Each row is a point. A path goes straight from each point to the next, and from the last back to the first. The post is the endless flat space through its rows: a point in 2 columns, a line in 3, a plane in 4, and so on, so that a path can go around it. How many times does the path go around the post? Going back the other way cancels.

Post (2 x 3):
[[ 0.1 -5.4 -1.1]
 [ 0.8  3.3  2.1]]
Path, 31 rows:
[[-3.3 -8.3 -3.9]
 [ 2.0  3.3  0.9]
 [ 6.4 -6.6 -2.5]
 [ 3.7 -1.0  3.3]
 [-2.3  3.5  4.7]
 [-5.1 -2.4 -0.2]
 [-0.4 -1.2 -2.7]
 [ 5.5  9.8  3.3]
 [ 6.8 -4.7 -1.7]
 [ 2.6 -3.7 -5.0]
 [-5.5  2.0 -0.6]
 [-5.2 -4.8  1.5]
 [ 4.7  4.4  6.6]
 [ 6.5  7.8  3.7]
 [ 2.4 -1.7 -1.1]
 [ 7.7  0.7  2.9]
 [ 0.7 -3.5  1.5]
 [-6.0 -0.9  2.1]
 [-6.3  1.2 -1.3]
 [-3.1  6.6 -0.8]
 [-2.8  6.9  3.0]
 [-1.9 -0.3  2.9]
 [ 4.5  1.8  5.1]
 [ 7.2  5.7  0.9]
 [ 2.4  9.4  1.1]
 [-2.4  2.0 -0.3]
 [-4.6  1.0  2.3]
 [ 2.4 -2.9  4.6]
 [ 7.0  6.2  5.2]
 [-1.4  1.0  5.8]
 [-2.5 -7.6 -1.8]]
Times around: 0

Post, 7 rows:
[[ 4.5 -1.1  6.9 -1.0  3.0  2.2 -0.7  2.4]
 [ 3.2 -3.0 -7.1  3.2  1.5 -7.2 -0.5 -1.9]
 [ 6.0 -3.5 -4.0  1.5  3.0 -3.6  6.6 -1.1]
 [-1.1 -1.0 -5.7  0.8  1.2 -7.8  4.0 -0.5]
 [ 3.0 -2.5  1.5 -2.9 -1.4  6.4  1.1  1.7]
 [ 2.7  2.6  5.4  3.4  2.8  8.3  1.5  2.3]
 [ 0.5 -3.0  3.9  0.8  0.3  4.5 -1.5 -3.7]]
Path, 25 rows:
[[  0.6  -4.7  -7.1   3.1   0.6   5.3   1.0  -0.8]
 [  1.1  -1.0  -5.7   1.6   4.5   2.1   7.6  -4.5]
 [  8.1   3.5  -3.1   1.0   2.3  -3.1   5.2   2.8]
 [  7.7  -1.3  -2.7   5.8  -0.5  -2.6   5.9  -2.5]
 [  3.9  -4.3   5.1   0.1   2.7   0.0   7.8   1.8]
 [  2.2  -9.6  -2.5  -1.9  -1.4  -0.3   5.5  -2.7]
 [  0.9  -6.8   1.2  -0.9   4.4  -5.2  -2.6  -3.7]
 [  6.4   0.3   3.1  -1.4   4.8   1.4   4.1   2.6]
 [  0.1   0.5  -6.9  -2.9  -3.8  -2.9   3.6   1.8]
 [  9.2  -5.6  -2.7  -5.3  -3.3   5.4  -1.8  -1.7]
 [  2.9  -0.2   3.2   3.6   2.0   4.8   1.1  -4.1]
 [ -4.7  -5.8  -0.4  -6.0  -7.9   3.0  -1.3  -2.2]
 [  3.5  -2.1   0.5   5.9   2.6   5.8   5.9   3.7]
 [ -1.9  -0.1  -0.7  -6.9   3.8   0.0  -1.7   3.5]
 [  0.6  -5.5   0.2  -4.8   2.4  14.1   8.7  -0.3]
 [  1.5   4.3   0.2   7.4   7.3  -2.0  -3.5  -3.2]
 [ -0.3   0.2  -3.1  -1.7  -2.8   3.3  10.5  -0.4]
 [  0.5  -1.8  -2.9  -1.1  -4.9 -10.4   4.0   4.0]
 [  3.6  -3.9  -1.6   4.4   3.5   0.5   3.8   3.3]
 [  2.0  -3.3  -9.5   1.1   1.8   5.6   0.0  -3.1]
 [ -2.0   4.3  -4.8  -1.6   0.5   1.8   9.1  -0.2]
 [  5.7   1.1  -4.4   4.4   6.2   0.9  12.4  -2.4]
 [  5.0   1.5  -3.4  -2.1  -0.8  -1.8  12.5  -0.7]
 [ -0.6  -2.7   3.3  -1.6   0.1  -8.3  -5.7   1.9]
 [  3.4  -3.0   0.8   7.1   3.1   5.3   1.3  -2.3]]
Times around: 4

Post:
[[ 0.0 -0.1  0.3  3.7 -0.1 -7.0 -1.9 -0.7  1.1  3.4  1.0 -3.1]
 [-1.4  0.2  3.1 -5.3 -2.9 -3.2 -3.2  0.6 -5.3 -4.2  3.9  5.7]
 [ 2.2  0.2  0.3  2.4  2.8 -1.8 -1.6 -4.8  3.1  1.2 -4.8  2.0]
 [-0.4 -3.8 -6.7  1.6 -2.3 -3.8  2.8 -1.1 -4.9 -2.2 -5.6 -2.5]
 [-5.8  0.4  7.1 -0.2 -7.5 -4.7 -1.0 -3.3 -1.8 -5.9 -2.9 -3.2]
 [ 4.7  4.1 -3.3  3.2  0.7 -1.9  0.0 -5.3  4.0  4.1 -2.7 -4.2]
 [ 1.5  1.0  1.9 -8.9  3.7 -0.1 -7.0 -1.3  4.8 -0.9  5.9  1.7]
 [ 6.1  1.0 -1.7  5.4  3.7 -1.2  3.1 -0.4  0.2  1.3  4.3 -2.2]
 [ 0.4 -2.8  1.8 -3.9  4.9 -2.2 -0.1  8.8 -2.4  5.1 -2.8  2.0]
 [ 0.9  1.5  0.3  4.6  2.2  2.7 -3.3 -3.9  1.6  2.6 -2.0  2.0]
 [-4.7 -4.0 -1.7 -4.5  0.6 -4.5  4.7  0.9 -4.4  0.0 -3.5 -0.1]]
Path (26 x 12):
[[  8.2   1.6  -1.4   6.2   3.1  -1.0  -0.7  -5.4   2.4  -6.6  -1.2  -4.9]
 [ -2.7   3.7  -7.4   5.5   0.8  -1.2   0.3  -2.0   1.7   6.2  -7.1  -2.7]
 [  3.4   3.4   0.5   4.5   0.0   4.3  -3.7  -0.6   4.1   0.1  -2.2  -0.6]
 [  7.1  -2.0  -0.5   6.3  -3.2  -4.7   1.2  -3.8  -1.4   0.3   3.5  -0.1]
 [  0.0   3.2   7.7   0.0   1.3  -0.2  -7.4   3.5   7.1   6.7  -2.7  -0.9]
 [ -1.2   6.6   7.2  -2.0   7.2  -7.1  -0.2   3.0  11.2   5.5   3.8  -3.6]
 [ -4.9   0.6   3.1  -3.1  -1.1  -6.7  -0.4  -4.9   0.6  -4.7  -2.3  -1.1]
 [ -2.7  -1.8  -2.9   1.2   3.5   0.7  -3.6  -0.8  -0.7  -5.1   4.8  13.7]
 [  8.4   0.4  -3.0   3.9  -0.8   2.0   6.5  -0.5   1.4   0.0  -1.5  -3.8]
 [  6.3  -2.0  -3.4   9.5   3.5   2.4   3.8  -5.0  -3.2   3.9  -1.8   2.5]
 [ -0.6  -1.0   0.3   1.0  -4.0   2.4   1.1  -4.3   0.8  -1.5   2.1  -3.3]
 [  5.5   6.6  -3.7  13.3   0.8   6.2   1.5  -2.9   5.1   4.5  -1.7  -3.4]
 [  0.7   4.0   1.5   3.6  -0.5   3.1  -5.4   1.4  -2.2   5.4   5.2   6.2]
 [  9.5  -0.7  -1.4   3.7   0.7   0.4   1.2  -4.3   0.0   1.7   4.5  -1.4]
 [  1.6  -6.9  -5.3   2.2   3.3  -4.5  -8.6  -0.2  -5.6   1.1  -3.8   4.6]
 [ -4.8   3.8  12.2 -11.6   0.0  -2.3  -4.7   0.6  -0.1  -2.1  -7.1   5.9]
 [  0.1   1.6  -7.1   5.7   3.5  -3.3   1.4   1.7  -3.6   6.1  -3.7  -0.2]
 [ -2.0  -0.9   2.3  -0.5   6.3  -3.0   3.7   0.6   2.4   0.0   2.4  -3.7]
 [  2.8   0.4 -10.3  13.2  -1.8   0.1   4.2  -1.3  -4.7  -1.4  -5.4  -0.1]
 [ -1.3  -0.1  -6.9   2.7  -0.3   5.2   2.5  -5.1  -4.4   3.5  -0.4   7.2]
 [  1.8   0.0   1.0   3.2  -1.9  -2.7  -3.5  -3.1   1.1   7.2  -2.8  -5.8]
 [ 11.8   3.9  -1.9  12.3   1.2   3.3   0.7  -4.7   1.4  -1.1   5.6 -11.6]
 [  2.0   6.9  -3.0  -2.5   0.4  -8.0   5.1   1.0   0.0   0.4  -3.7  -4.7]
 [  3.5   1.7   0.9  -0.2   7.5   1.0  -0.9  -4.1  10.0   1.5   3.5  -1.1]
 [ -3.2  -1.6   6.6  -4.2  -5.2   3.2   2.9  -2.3  -4.9  -7.3   2.5   2.5]
 [ -6.2 -11.1   0.4  -5.6   2.3   1.4  -3.9 -10.6  -2.0  -6.8  -5.1   2.7]]
Times around: 3

Post, 17 rows:
[[ -2.6   4.7  -5.2  -2.2   3.8  -1.0  -6.8   0.3   1.1  -7.2   1.1  -3.8
    6.5  -3.9  -0.2  -7.3  -7.9   2.1]
 [  3.2   4.5  -1.4  -0.8  -1.4   3.5   0.8  -1.2  -1.7  -0.7   3.8   7.8
    2.8   0.8   0.0  -2.7   2.9   8.4]
 [  0.3  -1.3  -5.5  -1.5   2.8  -1.4   6.2   2.4  -1.8  -2.5   4.6   4.5
   -1.0  -2.1  -5.1  -2.1  -0.1   2.2]
 [ -4.1  12.5   1.8  -0.8   8.9  -2.7  -2.2   4.3  -0.9  -4.4  -4.7  -3.7
   -6.9  -0.9   5.9   4.0   4.2  -2.6]
 [ -2.4   0.3  -2.6  -2.1  -3.1   1.2   4.2  -7.5   0.2  -4.3  -0.7   7.9
   -4.9   2.4   2.5   2.6  -2.1   2.3]
 [  1.9  -0.4   3.1  -3.6   0.3   2.9  -1.8  -2.6  -2.1   5.0   1.2   7.2
    0.3  -4.0   0.1   2.6   0.3   5.1]
 [ -1.2  -1.2   2.6   2.3   2.1  -0.5  -0.8   0.0   3.5  -0.1   5.7   2.9
    3.3   2.3  -3.1  -3.3   0.6   0.2]
 [  1.0   6.6  -1.6  -0.4   4.2   0.8   2.3   4.5  -0.4   1.3  -5.0   2.9
   -0.9  -0.1   5.6   4.2  -2.5  -0.2]
 [  5.2  -5.0   0.6  -0.1   0.3   0.5   2.3  -7.1  -1.3  -2.4   2.8   3.6
    1.6   0.0  11.9   0.6  -4.9  -0.4]
 [  2.9   7.9   1.3   4.0  -1.2  -4.9   2.8  -2.7   2.3  -1.4  -1.9   2.0
   -1.3  -3.5  -5.3  -6.1  -0.5   0.9]
 [  2.1  -0.7   0.4   2.2   4.2  -0.6  -2.5   4.2   3.5  -2.5   2.3   0.4
   -6.2   1.2   1.7  -2.4  -2.0   3.3]
 [  1.0  -0.5   5.7   2.0  -2.5   1.8  -0.9  -4.1  -2.4   0.0   2.3  -1.2
   -3.4   3.0  -5.1   5.3   0.4   1.0]
 [  1.7   0.6   5.8   2.4  -1.8   6.4   9.7  -0.4   3.5  -3.8   2.4  -1.1
   -8.6 -10.4 -10.4   3.2   2.2  -5.6]
 [  2.7   4.5  -0.8  -3.3  -0.9   0.2  -1.1  -0.3   4.3  -1.9   9.0  -0.8
    0.4   1.9  -7.6   0.6  -7.0   1.4]
 [  3.3   4.1  -0.1  -2.3  -4.7   0.6   4.1  -5.7   1.8   3.9  -2.1   0.6
    3.0  -1.6  -3.2   7.5   5.1   7.0]
 [  6.5   0.4   4.9  -0.7   2.4   1.7   4.3  -1.4   3.9  -4.2   0.1   1.4
   -1.3  -1.7  -5.1  -0.4  -1.8   3.5]
 [ -2.9   1.4   5.2   2.6   1.4   3.9   3.5   1.5   2.2  -0.4   8.6   3.6
   -7.1  -2.6  -4.1   0.2  -4.5   6.4]]
Path, 30 rows:
[[  6.9   1.2   4.1   2.3   2.4   1.0  -0.9   0.9   4.9   2.3   4.0  -2.9
   -6.4  -1.5   0.1   2.0  -7.5   8.1]
 [ -2.2   1.5   7.8   8.8   2.9   1.1  -2.6  -1.6   7.2   1.6  -7.8  -0.1
   -0.1   0.9  -3.9   2.2  -0.6   3.0]
 [ -3.9   2.0   1.8   3.8  -4.2  -1.8   3.7  -3.6   0.1   3.0  -3.3   3.5
   -3.3  -6.7  -7.2   6.0   1.0   7.7]
 [ -0.4   3.5  -4.1  -4.8  -4.8  -4.7   4.0   3.4  -0.9   1.8  -0.7   6.0
   -6.6  -6.2  -6.8  -0.5  -3.5   4.3]
 [ -1.1  10.2   4.7   0.8  -1.1  -1.7   6.2  -1.8   0.5   1.6   1.9   0.5
   -3.0  -0.5  -2.4  -4.1   0.9   4.1]
 [  5.1  -0.1  -6.1   0.0   4.6  -1.8   2.7   0.0  -3.2  -1.3  -4.1  -1.3
   -3.8   0.1   4.9  -0.8  -3.3   0.1]
 [ -0.1   8.8  -7.4  -1.1  -2.0  -3.7   4.5  -7.3  -6.6  -3.7   8.3  -0.6
   -1.3  -5.3   1.4  -2.8   7.1   9.9]
 [  2.2   6.4   2.4  -0.3  -5.7   3.6   8.0  -4.9   0.0   0.3   5.6  -1.2
   -4.2  -3.9  -4.4  -2.1  -6.1   5.3]
 [  8.1  -0.6   4.5  -8.7  -8.8   9.9   3.7  -6.2  -1.4  -1.2   2.6   6.6
   -8.9   4.0  -1.0  11.6   7.9  13.8]
 [  4.9  13.8   3.0  -5.2   2.5  -3.1  -2.2   1.1  -7.3  -4.8   0.9  -4.1
    4.5  -6.1  -2.9   0.4   0.3   4.6]
 [ -2.4  -0.2  -6.7   1.4   8.5   0.3  -3.2   6.4   3.6  -8.9   7.4   0.2
    6.3   4.0   0.9  -1.2  -6.6  -0.3]
 [  3.9   7.9  -3.9   0.5   2.8  -1.7  -2.8   7.2   3.6  -2.7  -0.3   1.0
   -0.7   0.5  -2.1  -0.7  -2.6   4.0]
 [ -1.5   3.0  -2.6  -2.3   4.9  -7.8  -1.7   6.2  -0.6   1.3   1.2   5.8
   -0.3 -10.9  -2.1  -2.1  -5.5   0.2]
 [  8.6   1.8   0.9  -1.0   3.4  -0.6  -4.1   0.8  -3.5  -0.8  -1.6   0.2
   -3.0  -2.0  -1.3   5.0  -1.3   7.2]
 [  7.9  -1.3   0.0  -0.7  -1.4   2.5   0.5  -8.8   1.2  -3.5  -1.9  -2.6
    3.7   2.6   1.2   3.4   2.8  -2.2]
 [ -1.6   4.0  -0.6   1.4   7.6   4.9   2.1   5.2   3.3  -4.6   1.0  -4.3
    2.9   0.6   3.0  -3.2   3.3   2.9]
 [  0.0   4.0  -4.7   2.4  -5.0  -3.9  -5.5   1.3   0.2  -2.6  -2.4  -5.9
   -2.0   6.1  -1.8  -5.6   4.0  -1.0]
 [ -3.0   3.8   4.5   0.1   5.9  -3.0  -0.8   8.0   3.1  -3.1   2.8  -3.8
    2.9   0.2  -1.5  -0.9   3.5   4.1]
 [ -1.8   5.1  -5.7  -5.8  -0.8   2.1  -0.5  -0.1  -1.7  -7.5  11.8   8.9
    0.7   9.0 -11.1   3.6  -0.7  -1.7]
 [  5.1   7.1   4.1   3.0   0.8   4.5   7.9  -0.8   5.7  -2.0   4.1   2.9
   -0.5  -8.6  -2.0  -1.1   3.6  -6.1]
 [  3.1  -1.8  -0.8   5.5   9.1  -5.5   5.4  -2.9   4.9  -2.4  -4.0   2.2
    4.2   3.4   1.0 -10.8  -1.5   1.6]
 [  3.3   6.0   1.5  -1.2   5.9  -3.9   8.8  -3.7   5.5  -6.7   1.2   4.1
    1.1   5.8   3.6  -7.7  -4.1  -1.5]
 [  1.5  -3.4   1.7  -1.6  -3.4  -1.4  -3.7  -1.3   1.7   2.1   1.4   1.6
   -4.3   2.5  -8.8   1.6  -2.4   9.1]
 [  0.5   4.1   1.3  -4.2  -0.5   7.1  -1.6  -1.3   0.4  -2.6  -9.7   4.2
   -6.5  -4.8   9.3  -0.2  -0.9   4.9]
 [  2.3   7.3   4.0   2.3   4.2  -1.8   5.8  -1.3   6.7  -5.6  -4.6  -1.2
   -7.0   1.5  -6.0  -1.2  -5.2  -4.6]
 [ -3.1  -5.4   0.7   7.0   4.7   4.0  -0.1   1.2   7.0  -1.4   7.9  -6.0
   -3.1  -2.6  -7.6   3.2 -10.8   0.1]
 [  3.9   4.1  -0.8   0.4   3.0   0.3  11.4  -0.1   2.7  -4.4   3.9   9.4
    2.3  -1.6   0.0  -0.1  -1.4   4.4]
 [  5.2   1.2  -4.3   0.1  -3.2  -6.8   4.0  -1.1  -0.9  -3.1  13.3   2.3
   -4.9   1.1   3.6  -1.6   5.5  -1.1]
 [  0.3   2.0   2.1  -0.4  -0.9  -1.3   0.9  -2.4  -2.1  -1.9  -1.5   1.3
   -3.4  -3.8  -3.6  -2.6  -4.2   1.2]
 [ -3.9  -0.4  -4.7  -2.4   3.8  -3.2   1.5  -3.7  -5.3   1.1   0.7   2.8
    6.6  -1.0   3.3  -5.2   1.6  -4.9]]
Times around: 0
